Each row of a before or after table is a point. One or more steps were done to the points. Then noise was added and the rows were shuffled. The steps act on columns, c1 being the first. Write out the steps. A step turns or swaps two columns, mirrors them in a line or flattens them onto one, adds a multiple of one to another, or multiplies or shifts one. Angles are multiples of 10 degrees, from the lower column toward the higher: turns from -170 to 170, lines from 10 to 170 but not 90. Use the fewest steps. Two steps may share a column if one is a turn and the other turns, adds or multiplies; they go together, in the order done. Otherwise the lowest column goes first.

Before (9 x 3)
[[  7  20  -4]
 [ 60  31 -10]
 [  2 -38 -13]
 [-38 -11  23]
 [  6  40 -17]
 [  0 -20 -22]
 [ 57  18  -5]
 [ -6  -3   8]
 [ 55   2  -2]]
After (9 x 3)
[[  4  21  -6]
 [ 50  15 -14]
 [-23  17 -19]
 [ 46  11  -3]
 [-24 -12  -8]
 [  0  -5  20]
 [ 56   3  -4]
 [-34 -10 -24]
 [  2  -1   8]]
Steps: add 1.5 times c3 to c1; multiply c2 by 0.4

Before (10 x 9)
[[-51 -32  38 -24   6   2  19 -26 -13]
 [-31  18  -5 -15  10   6  50  16   4]
 [-12   8 -11  22 -41 -29 -48  45  32]
 [ 21 -10 -53  44 -11 -18 -12  44  35]
 [ 28   6 -12   5 -22  17   3  36  45]
 [ 17   4  -1 -50 -13 -20  30   1  -5]
 [ 42  24   7  14  17 -13  29  41  19]
 [ -7  18  -3  -2 -19   5 -32 -11 -10]
 [ 35  31 -23  42 -55 -32 -22   9  52]
 [-25 -17   7  14 -44   1   2  17 -23]]
After (10 x 9)
[[ 48  35  10 -17  -8   3  15 -16   9]
 [ 44 -19 -33 -26 -24   7  38  26  -8]
 [-39  18  -6  34  60 -37 -26 -41 -34]
 [  5  27  -2   9 -18 -13 -51 -43  10]
 [ 18  -7 -28  13  33  -4  20   0  29]
 [ 22  11  -7 -51  10 -13 -27   3   2]
 [-42  -6 -13  17  41 -32  29 -55   6]
 [-12   3  -4   5  29  14 -20 -57 -12]
 [-34  10  -6  -1  18   4  17  12   5]
 [-16 -17  42  41  39 -28 -17 -58   1]]
Steps: turn c1 and c7 by -110 degrees; turn c1 and c2 by 20 degrees; turn c3 and c5 by -150 degrees; turn c4 and c6 by -10 degrees; turn c8 and c9 by 140 degrees

Before (14 x 14)
[[ -8  -7  -5  -9   9 -19 -16   6  -4 -17  -5  -1  -6  13]
 [-10 -17   0  -6  23 -11  29  -3  17   3   6 -11  -9  15]
 [ 32 -15  -9   4 -13  -8  -9   2   5 -12   8  -9   4 -15]
 [-10 -21  19   0 -13  -7  14 -12  11  -2  16   8  10   0]
 [ -9   1  -8   8 -18 -15 -14   7   8   8   0 -21  -4   9]
 [-11  30  -1  -4 -18 -17  -4  -5  17   1   5 -18   0  13]
 [  5   2   9   1  20  -8   7   6  -8  10 -16  12  -5  -6]
 [ 10 -18   6 -13 -20 -22 -15   0  14  -3  -4   0   9  15]
 [ -2   6   7   3 -16 -22 -14  -9 -13  -9 -21 -23  -3   9]
 [  1 -20  -2  26 -19 -17  -8 -60  -5   0   9  10 -12   7]
 [-10   9 -12  -3  -1 -26  -3  -1   5  12 -11 -18  -3 -22]
 [ -6  30 -12  11 -18  -6  34   4   7 -10 -17   6 -11  -1]
 [  3  -3  11   2 -17 -30  -3   7  15 -10  10  -5  -8  11]
 [ 31  -5 -10   2 -20 -24  -3  -9 -39  -5  -5  -1  10   9]]
After (14 x 14)
[[-11 -17   0  17  12 -12  29  -3  -9   3  16 -31  -8  25]
 [-11  30  -1  15 -23 -18  -4  -5  -9   1  15 -38   1   3]
 [ -9  -7  -5  11   1 -19 -15   5   0 -17  -6 -21  -6  15]
 [ -9 -21  19   0 -11  -7  15 -12   2  -2  20 -12   9  -6]
 [  1 -20  -3  37 -20 -17  -8 -60   8   0   3 -10 -13  -4]
 [-10  10 -12 -36  11 -27  -3  -2 -11  12  -5 -37  -3 -19]
 [ 33 -15  -9 -19  -4  -8  -9   2   1 -12   9 -29   5 -20]
 [ 11 -19   7  10 -25 -21 -15   0 -13  -2   7 -20   9   3]
 [ -1   5   7  17 -18 -22 -14 -10  -4  -9 -24 -42  -3   0]
 [  4   2   9  -7  20  -9   7   7  -4  10 -17  -7  -4   5]
 [ -8   1  -7  21 -20 -16 -14   7  -6   8   5 -41  -4  -1]
 [ 31  -5 -10  16 -22 -23  -3  -9  26  -6 -29 -21  10  -3]
 [  3  -3  11  18 -20 -30  -3   6  -5 -10  17 -25  -8   1]
 [ -5  30 -12   9 -15  -6  34   4 -17 -10  -8 -14 -10 -10]]
Steps: add 1.5 times c14 to c4; turn c5 and c14 by 30 degrees; mirror c9 and c11 in the line at 70 degrees; shift c12 by -20
